Each row is a point. The ring and each string are closed loops that go straight from each point to the next, and from the last back to the first. Before rounding, they use only three directions, however many columns there are. Count how often each string passes through the ring. Passing back the other way cancels.
In the rows, zero is written as 128.

Ring (8 x 3):
[[180 119 110]
 [182 155 142]
 [163 169 161]
 [140 160 158]
 [118 125 139]
 [120  92 118]
 [135  78 103]
 [162  89  96]]
String (28 x 3):
[[167 128 108]
 [164 124 131]
 [177 123 152]
 [190 136 145]
 [178 134 149]
 [194 151 158]
 [201 181 144]
 [182 179 125]
 [181 184 132]
 [188 181 163]
 [184 169 172]
 [175 152 166]
 [170 141 161]
 [186 165 173]
 [193 178 166]
 [191 182 141]
 [171 154 123]
 [161 138 123]
 [168 129 143]
 [192 133 155]
 [205 140 123]
 [199 136 102]
 [177 134  82]
 [159 129 101]
 [165 124 111]
 [166 127  91]
 [186 122  90]
 [177 129  84]]
Times through: 2
String (20 x 3):
[[175 121 144]
 [200 131 149]
 [202 152 115]
 [177 145 108]
 [160 136 108]
 [170 124 144]
 [189 122 144]
 [194 120 104]
 [181 116  68]
 [159 117  85]
 [158 116 134]
 [154 118 124]
 [154 103  89]
 [158  79  56]
 [167  74  88]
 [171  85 114]
 [162 111 138]
 [153 122 104]
 [164 121  96]
 [161 124 120]]
Times through: 1

Ring:
[[165 169 110 132]
 [126 190  91 123]
 [ 92 161  90 116]
 [ 78 107 109 119]
 [100  58 130 124]
 [135  46 135 124]
 [173  92 128 128]]
String, 29 rows:
[[ 88  60 151 142]
 [ 84  24 144 128]
 [ 93  20 125 111]
 [104  54 116 111]
 [110  82 115 117]
 [109 109 125 132]
 [ 81 101 137 141]
 [ 59  91 132 135]
 [ 48  73 105 109]
 [ 65  88  95 104]
 [ 94  98  90 101]
 [111 111 100 112]
 [107 131 117 131]
 [ 77 150 114 134]
 [ 60 147  93 117]
 [ 63 150  97 121]
 [ 51 144  84 109]
 [ 77 114  76  93]
 [ 98 114  95 109]
 [108 116 107 119]
 [ 96 123 118 130]
 [ 74 120 127 138]
 [ 64 108 134 141]
 [ 55  61 123 121]
 [ 79  46 112 107]
 [103  64 111 110]
 [117  98 116 122]
 [103  89 134 135]
 [ 95  72 143 138]]
Times through: 4

Ring, 9 rows:
[[148 120  87 180 114 140]
 [ 94 123  83 130 129 105]
 [ 65 118 112  83 139  91]
 [ 60 111 140  57 141  98]
 [ 80  98 164  50 134 130]
 [108  91 167  68 124 158]
 [154  92 154 121 111 184]
 [173 100 138 159 107 183]
 [172 113 108 187 109 163]]
String:
[[171 123  72 211 107 150]
 [145 121  51 190 109 144]
 [118 113  81 140 117 139]
 [118 112 119 126 124 131]
 [120 126 118 149 131 105]
 [104 130  90 149 132  94]
 [ 86 129  54 140 128  95]
 [ 87 120  54 127 123 114]
 [ 87 120  36 133 120 117]
 [107 116  77 134 120 127]
 [118 111 111 127 122 135]
 [136 122 128 156 127 119]
 [160 127  98 199 117 130]
 [185 120  63 226 101 166]
 [169 109  84 186 103 174]
 [135 104 104 136 112 161]
 [149 103 107 147 109 170]
 [145 112 143 146 122 141]
 [169 112 150 168 117 154]
 [171 112 152 170 117 154]
 [191 111 149 190 111 168]
 [218 106 123 218  96 200]
 [183 104  97 187  99 190]
 [173 107  87 185 101 180]
 [191 117  73 224 100 172]]
Times through: 3

Ring (8 x 9):
[[178 115 152 118 115 179  47 186 121]
 [135 123 168 167 121 145  59 190 154]
 [ 79 140 175 181 137 125 108 170 173]
 [ 54 150 171 162 148 128 144 150 172]
 [ 56 152 159 120 156 150 167 132 155]
 [ 92 143 145  78 152 181 156 129 128]
 [148 128 137  59 136 201 112 145 105]
 [181 117 142  83 119 196  66 171 106]]
String, 17 rows:
[[155 146 134  51 119 181 133 128  87]
 [134 148 148  93 119 156 128 138 110]
 [120 128 148  94 144 186 112 155 131]
 [ 99 122 145  81 164 205 126 150 140]
 [ 64 139 146  77 173 192 169 127 144]
 [ 66 166 152  96 144 144 190 111 132]
 [ 91 167 155 111 125 128 168 120 125]
 [108 142 157 121 132 152 122 150 137]
 [ 85 131 164 143 150 159 113 165 163]
 [ 25 131 179 187 175 144 127 172 208]
 [ 24 155 176 173 160 120 164 144 188]
 [ 44 170 165 137 144 117 188 120 155]
 [103 157 153 108 127 141 150 131 125]
 [102 147 152 104 137 158 141 138 130]
 [ 94 128 150  95 160 191 127 150 144]
 [109 117 141  68 166 218 119 152 134]
 [143 120 130  37 151 227 118 143 105]]
Times through: 3

Ring, 10 rows:
[[149 176  64 103 111  95  94 120 112  44  89]
 [132 194  67 102  86 113  92  96 106  62  90]
 [117 192  87 104  76 127  96  77 102  90  99]
 [105 157 132 110  87 137 111  63 102 137 123]
 [107 123 157 114 109 134 121  68 106 157 139]
 [122  75 176 117 152 117 132  92 114 161 156]
 [138  58 170 118 175 100 134 114 120 144 154]
 [152  61 155 117 183  86 130 132 124 120 144]
 [165  97 114 113 169  74 117 146 124  74 118]
 [164 130  88 109 149  77 107 142 120  53 102]]
String, 14 rows:
[[155 100  88 102 173  97 109 134 120  68 135]
 [169 124  47  96 170  87  97 150 121  24 117]
 [153 148  43  93 145 106  92 127 114  34 117]
 [137 142 108 109 121 104 109 106 112  91 112]
 [135 145 120 113 113 102 111 103 112 101 107]
 [120 165  65  93 110 141  93  82 103  80 128]
 [ 98 181  80  94  81 162  94  52  96 110 131]
 [ 89 163 145 110  71 153 112  42  97 160 130]
 [110 135 186 127  89 113 128  72 107 167 114]
 [123 124 202 134  98  90 135  90 113 165 103]
 [125  61 211 128 153 102 143  97 117 182 149]
 [142  15 184 117 210 101 142 123 124 157 180]
 [152  38 121 102 216 106 123 134 124 104 176]
 [149  97 119 110 162  95 117 125 119  94 132]]
Times through: 0
String:
[[125 106 113 102 148 130 112  94 111 115 152]
 [124 116 176 125 115 102 128  92 112 150 118]
 [118 110 211 133 106  99 138  83 112 179 117]
 [ 94  78 197 116 131 149 135  55 106 204 173]
 [ 88 104 144 101 125 171 118  45 101 174 179]
 [109 135 110 101 117 146 107  70 104 125 146]
 [129 138 120 110 117 112 112  96 110 108 118]
 [123 180 137 121  70 101 111  85 107 115  83]
 [115 216 102 112  48 118  98  72 100  96  76]
 [106 224  49  93  57 150  82  59  95  73 100]
 [107 183  53  88  93 160  87  64  98  83 131]
 [100 172  86  95  88 159  96  56  98 112 134]
 [ 89 153 127 103  87 163 108  42  97 152 144]
 [107 109 127 102 133 150 114  69 105 142 162]]
Times through: 2

Ring, 7 rows:
[[130 113 136  92 158 139 165 154 138 214 138 141]
 [114 131  98  83 143 110 186 152  98 198 134 123]
 [101 149 108  63 133  76 199 161  73 132 145 108]
 [105 164 145  53 129  84 174 167  91  65 139 128]
 [117 163 164  58 131 112 147 165 121  57 126 154]
 [136 138 196  74 150 148 128 165 165 100 130 171]
 [140 109 188  88 167 154 145 163 170 179 146 156]]
String:
[[126 132 164  76 150 129 155 162 138 138 139 147]
 [137 114 222  75 168 141 144 174 173 128 160 153]
 [145 119 232  78 166 162 121 171 192 115 145 175]
 [140 144 162  85 142 168 114 152 166 126 103 189]
 [130 142 148  81 142 145 139 154 143 136 116 166]
 [136 109 217  76 170 136 153 174 167 143 165 144]
 [148  88 233  89 185 160 144 173 195 186 170 152]
 [139 117 149  96 157 163 140 152 161 199 123 165]
 [130 131 120  91 145 148 150 148 136 190 115 158]
 [126 117  93 100 150 140 172 144 122 248 123 139]
 [114 114 117  83 155 100 202 159 100 217 158 106]
 [117 135 138  74 145 111 174 160 113 149 141 131]
 [116 157  83  82 125 125 159 143 100 157 100 151]
 [ 97 150  64  72 127  77 208 151  57 175 132 104]
 [ 96 134 103  65 142  62 223 164  61 169 165  84]
 [110 130 135  69 148  90 195 165  97 156 158 110]
 [116 148  93  82 132 121 167 147 102 167 112 143]
 [118 143  59  94 130 132 168 137  98 216  99 145]
 [125 106 121  94 160 127 185 154 123 242 148 123]
 [125 116 169  78 161 119 174 167 134 168 159 128]
 [126 135 143  80 145 133 154 156 132 152 128 150]
 [140 132 146  93 147 168 126 149 162 171 107 179]]
Times through: 1
String, 29 rows:
[[131 142 136  85 140 150 137 150 142 148 109 169]
 [146 129 186  88 154 177 112 156 184 140 114 189]
 [148 118 246  77 168 165 116 173 200 104 147 178]
 [143 136 220  74 154 162 112 167 185  85 129 185]
 [136 160 154  80 132 165 108 150 158  95  90 196]
 [128 149 155  75 139 139 137 157 140 110 116 167]
 [126 143 167  72 144 131 145 162 139 110 130 157]
 [129 129 216  65 159 123 151 176 154  92 160 146]
 [139 133 232  69 158 150 122 173 180  77 143 173]
 [144 142 191  81 147 173 105 158 181 103 108 195]
 [136 149 140  86 137 163 120 148 153 134  96 185]
 [129 137 152  80 145 139 146 157 140 141 125 158]
 [133 114 192  79 164 136 156 168 156 156 156 144]
 [125 126 164  77 154 125 162 164 136 150 146 140]
 [133  97 184  87 173 134 171 168 154 203 167 130]
 [133  95 150  96 171 139 175 158 146 244 156 130]
 [128 129  80 101 141 150 159 138 122 236 104 154]
 [122 144  94  88 134 136 156 144 115 180 105 154]
 [120 140 126  78 140 123 163 155 117 153 126 143]
 [113 118 141  75 156  96 197 166 105 181 165 107]
 [108 118 104  80 151  89 211 158  86 216 159  97]
 [112 117 140  74 157  91 202 167 102 184 169 102]
 [119 139 120  79 140 121 167 154 114 161 127 140]
 [122 147  93  86 132 135 155 144 113 173 103 155]
 [121 124 140  80 152 117 175 160 121 175 145 130]
 [126 100 156  87 169 122 185 164 134 220 166 119]
 [136  84 179  94 181 139 177 166 158 241 173 125]
 [145  92 177 101 175 167 148 158 178 233 147 154]
 [139 125 152  93 152 164 133 152 161 179 117 171]]
Times through: 3
